Every row gives one point. To make a cloud, some directions were put in groups of two or more. Within a group, all points are equally far from the middle, so they leave a hole (a ring in 2 directions, a hollow ball in 3). The other directions are filled evenly. Then the cloud was stretched, turned, moved and blurred a little. How many holes are there, and how many directions does each take, smallest first?

Cloud (19 x 3):
[[  0  45  74]
 [-20  23  79]
 [-63  14  18]
 [-13  72  37]
 [-66   0 -10]
 [-24  10  79]
 [-17 -24  72]
 [ 22  60 -27]
 [-27 -42  43]
 [ 44   8   0]
 [-64 -10 -18]
 [-29 -16  68]
 [ 30  46 -30]
 [  7 -12  82]
 [ 14  49 -56]
 [-25  66  39]
 [-62  -8 -38]
 [-62  -7 -39]
 [ 10  75   4]]
Holes: 1 (3)

Cloud (28 x 4):
[[ 13 -17  51 -67]
 [-51  52 -16 -36]
 [ 93 -23  26 -12]
 [-59  56   7 -78]
 [-23 -23  55 -72]
 [ 46 -11  29 -66]
 [ 29  10  57  -7]
 [-28  39  79 -35]
 [ 44  59   2   8]
 [-34 -20 -51 -35]
 [-25 -21  50 -49]
 [ 33  77  32   6]
 [ 13 -15  39 -99]
 [ 57   0 -53   3]
 [ -7  30  16 -79]
 [ 33 -50 -66  28]
 [ 17  -8   1  66]
 [-13  33 -19  81]
 [ 50  49  48   1]
 [ -8  31 -13 -53]
 [-50 -33 -51 -60]
 [ 20  40  66  44]
 [ 13  50 -27  14]
 [-50  27  22  40]
 [ 20  34  68   0]
 [ 26  -8 -31 -66]
 [-27  24  73 -36]
 [ 74   9   2 -26]]
Holes: 1 (2)

Cloud (49 x 6):
[[  -9   65    1   -1    5  -30]
 [ -82  -41   27   11  -42  -22]
 [   5   26  -63  -42  -17   15]
 [  45  -30  -62    8   47   10]
 [  31   -2   14  -74   51  -22]
 [  42  -31   27  -66   12  -55]
 [ -51  -40   35   -9   90  -11]
 [   8  -96   12   -6   20  -13]
 [   1  -19  108   38   25    5]
 [  48  -14  -11   15   80   -3]
 [  49   26    1   11   12  -84]
 [   7  -12  100   28    5   31]
 [ -10  -48  -14   69  -38  -84]
 [ -26  -21   15   21  -90  -53]
 [ -12   12   38  -66   11  -45]
 [  34  -37   -3  -38  -74  -12]
 [  -7  -34  -50  -29   18   55]
 [ -15  -49  -66   36   57   -1]
 [  27    5   57   18  -16 -100]
 [ -33  -29  -61   43   46  -70]
 [ -10  -42  -39   70   44  -39]
 [  24   44  -10   13  -56  -15]
 [  -5  -53    8   77    7  -74]
 [   3   -7   58  -61   34   39]
 [  11  -25  -43  -62  -35   11]
 [ -87  -46    4    2    7   25]
 [ -10   -9   77   28  -10  -95]
 [ -62  -37   93   13   22  -29]
 [ -38  -51    6   64  -62  -48]
 [ -47   27   40   63    2  -27]
 [ -53  -49  -34   -4   48  -79]
 [ -76   30   -1   17   40  -19]
 [ -19  -50   62   42    3  -96]
 [  41   41   48   10   -3  -70]
 [ -65   35    3   40   27  -16]
 [   4  -19   -6   59    2 -102]
 [ -29   16   61   30  -58  -49]
 [  25    1   74  -66    2   -4]
 [   3  -46    3   52  -36 -106]
 [ -15   -9   55   60   -8   33]
 [ -23  -33   57  -28    6   54]
 [ -49   37  -27  -32   -4  -16]
 [  59   40   72   -6  -15  -31]
 [ -62    2   44  -33  -16  -43]
 [  -8  -25   93   21   -9   36]
 [  29  -82   18   34  -20   -6]
 [ -16  -91  -25  -10   32    0]
 [  -2  -60   31   -3  -34   39]
 [  53   46   48    2   25   25]]
Holes: 3 (2, 2, 2)
